Each row is a point. Each table stands for the endless flat space through its points: a line for two points, a plane for three, and so on. The two share one point or none. Which?

First (2 x 3):
[[ 7 14 -1]
 [ 5 12  9]]
Second, 2 rows:
[[-13  -5 -12]
 [ -1   5   0]]
They share: no point

First, 3 rows:
[[-21 -31  15 -15  27   4]
 [ -3 -10 -16   5  -6  18]
 [-12  -7 -23 -14  -3  29]]
Second (3 x 6):
[[ -9 -19 -27  -1  12  37]
 [-17   1 -18  13   6  23]
 [ -9 -19 -17 -13   8  25]]
They share: no point

First, 2 rows:
[[ -8  25  -7   5  14 -21  15   4 -25]
 [-10  30  -1  11  14 -25  17   0 -30]]
Second:
[[ -8  24 -15   3  19 -13  18  12 -21]
 [  8   4   1 -19  -9 -35  -2  -2 -25]
 [ -4  28 -11   5  21 -11  28  22 -31]]
They share: [ -6  20 -13  -1  14 -17  13   8 -20]

First:
[[-11  -9  -6   4 -22  15 -21  18 -11  24  10]
 [-11  -9  -5  -2 -21  13 -19  17 -10  19  11]]
Second, 3 rows:
[[-14  -5  -3 -10 -28  12   0  16  -9  19  25]
 [-17 -17 -10 -20 -20  21 -23   8  -9   0   6]
 [ -2   3   5  10 -20  -4  -8  28  -9  35  21]]
They share: [-11  -9  -4  -8 -20  11 -17  16  -9  14  12]

First:
[[ 10  -6  -4  17 -30 -33   6  32 -51 -27   4  -7   7  10]
 [-30 -31  -9 -13   0  -3  16  12   4  -2  19 -12 -18  25]
 [  2 -10  -8   9 -22 -23   4  36 -39 -19   6   3   7  14]]
Second:
[[-13 -20  -3   1  -5  -9  22  27 -16  -9   6  -7   1  17]
 [-13 -28  -3  -5 -17 -21  10  21 -18 -21  16  -5 -11  15]]
They share: no point

First (3 x 20):
[[-16   7 -11  11  -2   8  -3  -9  -2   4 -28  -4  17 -10 -22  19 -11  11
  -16   9]
 [-12  15 -23 -19   2   8 -11   1  -2 -18 -24 -26  15 -30 -26 -17   3   9
   -8  27]
 [ -6  13   1  -1  15  22 -23   2  -2   5  -4 -17  26 -25  -4  13  10   6
  -17   5]]
Second, 3 rows:
[[ -3  -2 -11   4  12  22  -4 -13  -4   4 -34 -10  30 -11 -11   6  13  -2
  -23   7]
 [-10   9 -15   5   8  12  -1  -7  -6   6 -28  -6  21 -14  -8   1   7   3
  -20  25]
 [ -1  -4 -15  10  16  22   6 -17  -8  12 -42  -2  32  -5  -1   0  21  -8
  -29  19]]
They share: [-12  11 -11  -1   4  12 -11  -3  -2  -2 -20 -14  19 -20 -18   7  -1   9
 -14  13]

First (2 x 24):
[[  8  11   0  23  18  20  10  25  11  21  -6 -16  18  -7  -5 -17  16  23
   12 -17  -4  18  -7  15]
 [  0  -9 -20  19   6   4 -14   9  -1  -3 -14 -12  -6  13  -1  -9   8   3
   12  -9  -4   6 -11  11]]
Second, 3 rows:
[[ -4 -16  -3  36  -8  23   6   1  13   1 -38 -12  -5   4   1 -13  17   3
   -5 -20   9   8   2  28]
 [  5  -1  -9  24   7  11  -9  16  10   7 -20  -9  10   7  -5 -16   5   3
    4 -11  -3  14 -13  13]
 [ 20  10  -7  12  20  -3 -32  27  15   7 -12  -2  29  20 -19 -17 -11  -7
    3   4 -11  24 -34  -2]]
They share: no point

First (3 x 24):
[[-19 -40  17  10  36  14   6  11  26  23  45  -5  10  36  19   8  29 -19
   41   0 -17  17  12  -2]
 [-15 -14   8  -9   9  10 -27   6  11  13   6  -1   7  11  13  -3  11 -15
   18  20 -25  18   5 -17]
 [-17 -18  17  -4   0  -6 -24  31  14  27   3  -3   4  10 -11  -2  -7 -17
    7  10  -3  -5  22 -32]]
Second, 3 rows:
[[ -3 -20   4   3  -2  18 -17  10  14  13  11  -2   8  16  12  -3  16 -18
   21  17 -21  13   6 -20]
 [-27  -3  15   1  23   2 -31  10  16  17   9   7  10  33   1   8  16  -3
   12  22 -26  -2  17 -12]
 [ -5 -39  -5 -17   3  12  -3  10  -8  11   5 -17   0  -3  35 -12   2 -15
   22  18  -8  24  11 -38]]
They share: no point

First, 3 rows:
[[  7 -18   5 -10  -8  12  -3 -15   7  12 -14 -15   7  -2   4 -24  17   8
  -13 -23 -17 -17  12  21]
 [  9 -11 -11  -3 -12  -4  -4 -12 -14   3 -30   4  20 -11 -11 -16  19  13
  -13 -10  -6  -9  20  32]
 [  9  -6  19 -28 -22  26  11 -27  41  28   0 -31  15  14  14 -16   9 -12
  -13 -15 -31 -39 -10  -3]]
Second, 4 rows:
[[  0 -16  -8  -7 -23   1   4 -17   6   3 -13  -3  21 -12  -3 -16  24   7
  -19 -16 -15 -14  14  14]
 [ -2 -25   5  -4  -8  -5  24  -5   1  11 -30  -9   7  14  13 -13   8  -7
   -1 -22 -15 -15   2  11]
 [  0   3 -11   2 -28  17  -4 -39  11   7   6   5  45 -28 -19 -19  42  21
  -25 -18 -25  -3  38  21]
 [ 10 -33  -1 -28 -16 -13   4   9   3   3 -38 -19 -11  10  15 -13  -4 -11
  -13  -6  -1 -37 -22   9]]
They share: [  9  -9   1 -13 -16   8   2 -18   8  13 -18 -10  18  -1  -1 -16  15   3
 -13 -12 -16 -21   8  18]

First (4 x 24):
[[ -2   1  -4  22  -1   2 -22 -23 -26  -3 -20   0  -1   6  11 -10  29  31
  -10 -18  11   1  -8 -28]
 [-15 -29 -28 -14 -23  -5 -19  -6   0   8 -22  19  -8 -15   6 -14   3  24
    0   4   1  16 -15 -30]
 [-19 -22 -25  -3  -8  -4 -16 -23  -7   7 -34  18 -14  -9   1   0   9  36
    4  -5  -1   8 -18 -41]
 [-24 -10 -15  11   8   3  -7 -36 -17  -2 -40  15  -9   0   6   6  23  39
    8 -15  -3   5 -15 -41]]
Second:
[[ -5 -22 -22 -11 -22   1 -24   6 -19 -10 -23  24  23  -9  11  -1  23  17
   -1 -17   8  36 -10  -5]
 [ -9 -23 -23  -8 -27   3 -23   9 -20  -1 -26  17  27  -4  10  -4  30  23
    5 -20   2  38 -11  -4]
 [-19 -19 -23  -2 -27   5 -15   3 -18   9 -26   5  23   2  14 -14  34  29
   11 -18  -8  32 -11 -12]]
They share: no point

First, 4 rows:
[[ -1 -14 -11  -7  -4   2  17   1 -16  -6   9   2  10 -31 -44  12   9 -39
   37 -21 -10  14   7   9]
 [-26 -15   1   2 -19  15   1 -13 -30 -32  19  17   7 -30 -53  29 -18 -38
   27 -50 -13   7 -10   0]
 [-10 -16  -6  -3  -8   6  12  -4 -17 -15   5  12  16 -21 -35  11  -8 -29
   26 -26   2   9   2   5]
 [ -3 -18  -9  -5  -2   2  15   1 -10  -8  -3  10  20 -15 -24   2  -5 -23
   23 -15  12  10   7   7]]
Second, 2 rows:
[[-17 -31 -12 -14  -3  13  14  10 -17  -9  -9   3  29  -4 -26  10  -1 -20
   10  -9  17  -2   5  10]
 [ 13  -6  -2  11   2 -12   4 -10   3 -14   1  23   4 -24 -11 -10 -21 -20
   30 -29  17  28   5   0]]
They share: [ -5 -21  -8  -4  -1   3  10   2  -9 -11  -5  11  19 -12 -20   2  -9 -20
  18 -17  17  10   5   6]

First, 4 rows:
[[-26 -15 -33  12 -16  -7  22  32 -17   5  37 -23  -4 -20 -30  -5  -6  -2
  -18 -25  -8  11   3 -21]
 [-16  -6 -15  24 -18  11  29  25 -25 -17  17 -20  -7   6 -33 -31  17 -10
  -11  -9 -35  19  12 -30]
 [  2 -17 -12   5  -2   0   3  11  10   3  12  -1  20 -22  -6   4   0  17
  -21 -13  -4   1  -7  -7]
 [-23 -14 -30   5 -15 -10  18  31  -6   5  37 -17   0 -19 -26  -3  -3   8
  -20 -26  -7   0   3 -12]]
Second, 2 rows:
[[  6 -12 -12   3  -2   2   4  24  -8  -1  22 -16   7 -22 -19  -2   7   7
  -24 -17  -5  17 -12 -18]
 [  2 -13 -12   7  -4   3   7  19  -4  -2  17 -11  10 -18 -16  -4   6   8
  -21 -14  -9  12  -7 -16]]
They share: [ -2 -14 -12  11  -6   4  10  14   0  -3  12  -6  13 -14 -13  -6   5   9
 -18 -11 -13   7  -2 -14]

First:
[[ 18  -7 -25  25   4 -10 -20 -11  10  14   5 -16  -1 -28   9  26  -2   3
   -5   0  -3   0 -21   7]
 [ 17  -4 -27  28   6 -13 -25 -17  10  16   5 -18  -6 -31   9  30  -6  -1
   -5  -3  -5  -2 -25   5]
 [ 14  -9 -29  27   2 -13 -19   0  13  14   2 -11  -1 -28   6  18   7   3
   -4  -3  -7   7 -12   5]
 [ 31  -6 -11   2  -4  -7 -13 -25   4  14  11 -12   6 -17   7  30   2  23
    1   3  -1 -12 -29  23]]
Second:
[[  2  25  -6  30 -10   5   0  -3   4  40  19   9  22 -11  20  36  13  16
    7  17 -27 -21 -23  46]
 [ 31 -23 -16  -9   7 -22 -23   3  17  -4  -1  -6   2  -7   7  34  15  29
   -3 -14   4  16 -11  -2]
 [  5  -4 -29  30 -20  -6   2  -7   5  23  -4 -11   7 -33   5   9   6   0
   -2  -2 -16  -3  -4  25]
 [ 25 -13 -18  -1   3 -32 -19  -5  15   6  -3  -6  -8  -3  13  40  13  29
   -9  -8   6   4  -9   0]]
They share: no point

First (5 x 24):
[[ -7   3 -37  -9 -10 -31 -47   3   2 -11  19  14 -18 -42  22  -6 -19 -20
   16  27 -10  22  -8  -2]
 [  1  -6   3  18 -12   6   8  11 -19  26   1   0 -37  15  -1  34  25  28
   10  27  21 -19   6 -11]
 [  3   3 -45 -13  -8 -35 -48   8   0  -9  23  23 -11 -41  17 -10 -21 -22
   11  23 -17  19 -15  -5]
 [ 18   0   4  24   7  16  -9  22 -25  21   1   1   4  12  -3  47   9  22
    1   9   4  -6  11 -35]
 [ 21 -19 -61 -17   2 -23 -33  21 -34   7  53  46   6 -28  12   2 -17   2
  -20  -7 -30  10 -24 -28]]
Second, 2 rows:
[[ 12   7 -17   8  -5 -17 -26  10 -25  20  10   2 -10  -4   0  22   0  11
   -9  15 -11   2  -4 -35]
 [ 22 -18 -17  -2  10  13  -1  25  -5   5   0  32   0 -14  -5  17  15   6
   11  10   4 -13   1  -5]]
They share: no point

First (4 x 24):
[[ 24 -27  34  12  -9 -17  11  -6 -11  -9   8   8   3 -24 -19   7  15  13
   17   7  11   2  -5  18]
 [ 34 -20  45  23 -28 -25   7  -8 -14 -29  16  11   3 -33 -33  15  15  -1
   18  -7   7   6   9  29]
 [  3 -30  20 -12  -2 -17   7  -2  -8  15   4  13  -9 -14 -22  -7  10  19
   21  15   7 -17 -16  -3]
 [ 26 -31  31  15   4 -10  16  -7 -10  -4   3   2   9 -21  -5   7  17  21
   14  15  17   9 -12  19]]
Second, 3 rows:
[[ 11 -19  19  -5  -5 -23  -3  -8 -18  -9   8   1 -14  -4 -17  -5   5  -2
   32   7  18  10 -15   0]
 [ 15 -18  15  -2  -8 -18  -2 -14 -17  -8   3   2 -11 -10 -23  -1   0   3
   29   2  20   7 -19  -3]
 [ 21 -14  15   1 -14 -13  -2 -18 -20 -11  -1   7  -7 -15 -28   8  -6  14
   32  -7  27  10 -24  -8]]
They share: no point

First:
[[ 11  13 -11   9  -8  22   3  10  -1 -17   2 -13 -21  -5  13  14   8  19
   10  -5 -23 -18   8 -25]
 [ 12  12 -20   8  -3  23   1  17 -13 -14   3 -10 -21  -3  11  12   4  27
   16   4 -25 -24   4 -33]
 [  3  23  13  13 -24  20  -1 -14  35 -29  -8 -15 -11 -15  15  10  12  -3
   -4 -31 -19   6  16  -1]]
Second:
[[-17  39 -22 -11 -10  42  27   1 -10 -13  14   4 -25   5  40  31  23  16
    6 -12  -2  -7  -4   0]
 [ 14  19   5  17 -10  23   2   5  15 -20  -2 -18 -34   2  10  20  19  24
   -5   2 -19 -16  18 -28]
 [ 22  -3   5  19 -10  12  -3   4  20 -25   2 -26  -7 -22   4   7   2  -5
    9 -33 -35  -7  17 -12]
 [  6   9  -9   3 -16  19   8   1   7 -20   4 -14  -8 -16  20  12   5  -2
   13 -30 -23  -8   6  -6]]
They share: [ 10  14  -2  10 -13  21   5   3  11 -20   1 -16 -21  -7  15  16  12  11
   4 -14 -21 -12  12 -17]

First, 3 rows:
[[-23 -10  -3  30 -24   5 -12 -38  -3   9 -10  13   0 -32   4   4 -12   9
  -20 -17 -22 -36   1  -9]
 [-21 -10   0  21  -5   5   1 -20  17  12 -17  20  -7 -12 -11   2   1   4
   -4  -5  -6 -13  -9 -10]
 [-13 -16  -6  15  -1  -1  -1 -14  19  18 -21  12  -5  -4 -11   6  -1   2
    0   1  -8  -5 -13  -2]]
Second (3 x 24):
[[-14 -11   2   3 -25   0   7 -19   7  20  -1   9   3 -23  -5  -8  -7  -3
   -7   1 -18 -17   3   0]
 [ -5  -6 -11  15  -8   7   3 -26  11  20 -14  14   5 -21 -13  -2  -7   1
    4  -5 -23 -17  -7   9]
 [  1 -10 -33  45  24  -1 -13 -36  27  20 -42  10  -5  -7 -21  16   5  17
   12 -11 -13 -11 -23   9]]
They share: no point

First (4 x 24):
[[ 24 -15 -12  12 -28  21 -10  15  29  -1 -21  -4 -10   1 -21  26  17 -32
   18 -13 -21  -4  12 -16]
 [ 30   8 -22  -2  -5  33 -25 -13  33  26 -12 -13  -9  12  14   6   1 -15
   35 -35  -3   1  -4 -17]
 [ 14  -4 -25  13 -30  10   4  11  43  -2  11 -12  -5   1 -12  24   2 -12
   13 -20 -17  -1  11 -17]
 [ 24  11 -23  -1  -1  30 -21 -17  31  29  -2 -13  -8  10  23   0  -6  -7
   32 -38  -1  -2 -11 -14]]
Second, 4 rows:
[[  5 -10 -29  20   0   4   1   8  22  -4 -10   2 -16   2 -11  -8   6 -12
   -1 -20 -29  -6 -27 -10]
 [  8 -25  -4  18 -21  17  -8   5  31  20  24 -16 -10 -14   1  27   5 -22
   -9 -23 -16 -28  -4  -2]
 [  5 -18  -5  18 -18  20  -7   8  24  14  20 -14  -8  -4   3  26   4 -20
    1 -16 -19 -26  -3  -6]
 [  3  -4 -12  17 -15  15   3  10  12  -1  -1   1  -6   3   3   9  -1 -11
   17 -11 -21 -13  -7 -10]]
They share: [  6 -11 -11  17 -18  12   2   7  19   5   3  -1  -8  -7   1  10   0 -13
   7 -18 -18 -15  -8  -6]
